Rows are points. Two turns around zero, p and q, are shown by what they do to some points. Write where each new point lands after one turn and then the other. Backwards means that the second turn is done in reverse. Each puzzle has new turns, and all numbers are rounded.

Turn p:
[-0.31, 0.43] -> [-0.39, 0.36]
[0.25, -1.28] -> [0.49, -1.21]
[-1.80, 0.44] -> [-1.85, 0.09]
[2.17, -0.35] -> [2.20, 0.07]
[-0.31, 0.77] -> [-0.45, 0.70]
Turn q:
[-0.81, 0.76] -> [-1.11, -0.04]
[-0.17, -2.28] -> [1.51, -1.72]
[0.42, 1.99] -> [-1.12, 1.69]
[0.49, -0.22] -> [0.50, 0.20]
[0.08, -0.26] -> [0.24, -0.13]
Where do these land?
q, then p backwards: [-1.35, -1.00] -> [-0.55, -1.59]
q, then p: [-0.45, 1.57] -> [-1.56, 0.49]
p, then q backwards: [0.15, 1.24] -> [0.83, 0.94]
q, then p backwards: [1.47, -1.11] -> [1.84, -0.08]
q, then p: [0.18, -0.69] -> [0.67, -0.23]

Turn p:
[-0.37, -0.27, 0.30] -> [0.00, -0.22, 0.50]
[-0.56, 2.04, -1.37] -> [-0.51, 2.43, -0.46]
[-1.31, -0.46, -0.89] -> [-1.42, 0.27, 0.79]
[-0.47, -0.02, 0.16] -> [-0.05, 0.08, 0.49]
[1.30, 0.07, -0.31] -> [0.26, -0.25, -1.29]
[1.41, -1.36, 2.11] -> [1.73, -2.30, -0.04]
Turn q:
[0.00, -0.79, -0.09] -> [-0.52, -0.54, 0.27]
[-1.47, -0.42, -1.59] -> [-0.42, -1.35, -1.70]
[1.00, -0.70, 1.54] -> [-0.61, 0.71, 1.73]
[0.65, 0.94, -1.47] -> [1.67, -0.70, -0.44]
[-0.18, 0.97, 1.62] -> [-0.12, 1.89, 0.13]
Where do these land?
q, then p: [-0.85, 0.45, 3.04] -> [0.90, 2.88, 1.04]
p, then q backwards: [-0.38, 0.62, -1.59] -> [-1.22, 0.02, 1.25]
q, then p: [1.10, 0.03, -0.21] -> [0.83, -0.72, -0.21]
q, then p: [-0.28, -0.35, -0.26] -> [-0.43, -0.19, 0.22]
p, then q backwards: [0.41, -0.75, -0.97] -> [-1.05, -0.71, -0.28]

Turn p:
[-0.18, 0.47, 0.75, -1.28] -> [0.70, -0.54, 0.87, -0.96]
[-0.46, 0.78, -1.83, 0.14] -> [1.12, -0.31, -1.49, 0.78]
[0.42, 0.03, 1.10, 0.94] -> [-0.81, 1.13, 0.25, -0.53]
[1.52, 0.93, -1.00, -0.69] -> [1.71, 0.64, 0.51, 1.03]
[-1.30, -2.21, 0.97, 0.89] -> [-2.71, -0.92, -0.15, -0.32]
Turn q:
[2.11, 0.33, 0.21, -0.28] -> [1.08, 1.16, 1.18, 0.88]
[-1.44, 1.57, 0.92, -1.60] -> [1.24, -0.55, -0.36, -2.44]
[-0.38, 0.25, -1.07, 1.56] -> [-1.47, 0.90, -0.88, 0.22]
[-1.01, -1.44, 0.62, 0.62] -> [-1.25, -1.49, 0.24, 0.17]
[0.72, -0.71, -0.69, -0.31] -> [0.41, -0.02, -0.19, 1.18]
Where do these land?
p, then q backwards: [3.15, -0.60, 0.22, -0.31] -> [3.02, -0.23, 0.70, 0.89]
q, then p backwards: [-1.09, 1.96, 0.22, 0.88] -> [-0.74, 0.86, 1.80, 1.16]
q, then p: [0.24, -0.14, 0.57, -1.84] -> [-0.35, 0.66, 1.50, 0.98]
q, then p: [-0.88, 0.50, -0.77, -0.10] -> [0.76, -0.63, -0.37, 0.72]
p, then q: [-1.00, -1.49, 0.17, 0.75] -> [-0.85, -1.22, -1.23, -0.29]
p, then q backwards: [-0.42, -0.23, -0.41, 0.62] -> [-0.42, -0.22, -0.70, 0.26]

Turn p:
[-0.92, 0.74, -1.49, -1.07, -0.03, 0.27] -> [-0.85, -0.02, 0.36, -0.04, -1.20, -1.59]
[0.41, -0.88, -1.12, -0.78, 1.11, -0.71] -> [-0.55, -1.25, 0.90, 1.03, 0.54, -0.71]
[-0.50, -1.81, 0.57, -0.30, -0.61, -0.72] -> [0.85, 0.10, 0.83, 1.52, -0.39, 0.98]
[1.84, 1.74, 0.33, -1.28, 1.10, -0.66] -> [0.99, -1.73, -0.88, -1.03, 1.10, -1.67]
[0.31, -1.66, 0.77, 0.51, 0.05, 1.58] -> [-0.62, -0.51, -0.69, 0.58, -0.32, 2.16]
[-1.63, 0.46, -1.16, -1.13, -0.31, 0.03] -> [-0.47, 0.32, 0.87, 0.07, -1.67, -1.31]
[-0.38, -0.43, 0.43, 0.39, 1.24, -0.55] -> [0.03, -0.53, 1.18, -0.38, 0.57, 0.60]
[-1.14, 0.58, 0.71, 2.47, -0.92, 1.00] -> [-0.58, 2.32, -0.31, -1.34, -0.13, 1.56]
[2.01, 1.26, 0.97, 1.19, -1.63, -0.24] -> [1.21, 1.29, -2.27, -0.40, 1.50, 0.00]
Turn q:
[-1.36, -1.45, 0.42, -0.98, -0.52, -0.35] -> [-1.76, -0.51, -0.29, -1.32, 0.52, -0.15]
[0.54, -0.59, 0.74, -0.91, 1.94, -0.21] -> [0.24, -1.01, 0.36, 0.34, 1.11, -1.80]
[-0.10, 0.44, 1.56, 2.78, -0.13, 0.42] -> [0.22, 0.78, -0.92, 1.99, 1.40, 1.77]
[0.07, -0.91, -0.75, -0.19, 1.65, -0.73] -> [-0.33, -1.16, -0.46, 0.64, -0.39, -1.57]
[0.50, -1.02, -0.58, -0.99, -0.99, 0.40] -> [-0.82, -0.48, 1.32, -0.76, -0.70, 0.22]
[-0.59, 0.46, -0.24, -0.06, 0.29, 0.88] -> [0.76, -0.55, -0.43, -0.47, 0.04, 0.45]
[0.68, 0.21, -0.44, 0.30, 0.95, 0.00] -> [0.68, -0.37, 0.05, 0.83, -0.31, -0.55]
[0.27, 2.86, -0.72, 0.06, -3.18, -0.41] -> [1.02, 3.29, 0.37, -1.24, -1.70, 1.63]
Where do these land?
p, then q: [0.32, 0.73, 1.11, 1.04, 1.43, -1.42] -> [0.75, -0.96, 0.94, 0.00, 1.31, -1.71]
q, then p: [0.29, -0.44, 0.70, -1.25, -0.71, 0.63] -> [0.92, -1.16, 0.26, -0.47, -0.72, 0.48]
p, then q: [0.52, 1.75, 0.95, 0.26, 1.07, -0.61] -> [0.06, -0.59, 1.03, -0.58, 0.10, -2.02]
p, then q: [-0.04, -1.04, 1.03, -0.86, -1.54, 0.25] -> [0.31, 0.33, 0.95, 0.98, -1.00, 1.50]
q, then p: [-1.35, -0.44, -3.09, -0.54, -0.37, 0.98] -> [0.14, 0.59, -1.08, 2.80, -1.89, -0.06]
q, then p: [0.10, 1.41, 0.04, 2.13, 0.22, -0.30] -> [-1.51, 0.94, -1.21, -0.64, 1.21, -0.44]
p, then q: [1.32, -1.45, 0.28, -0.42, -0.46, 1.20] -> [-0.25, -1.32, -0.35, 0.77, -1.16, 1.37]
q, then p: [-0.84, 0.04, 1.56, 0.02, 1.09, -0.35] -> [-0.86, -0.95, 1.25, -0.27, 0.90, -0.60]
q, then p: [-0.33, -0.56, -2.58, -0.38, -0.72, -0.36] -> [0.75, 1.50, -0.56, 1.52, -1.55, -0.22]
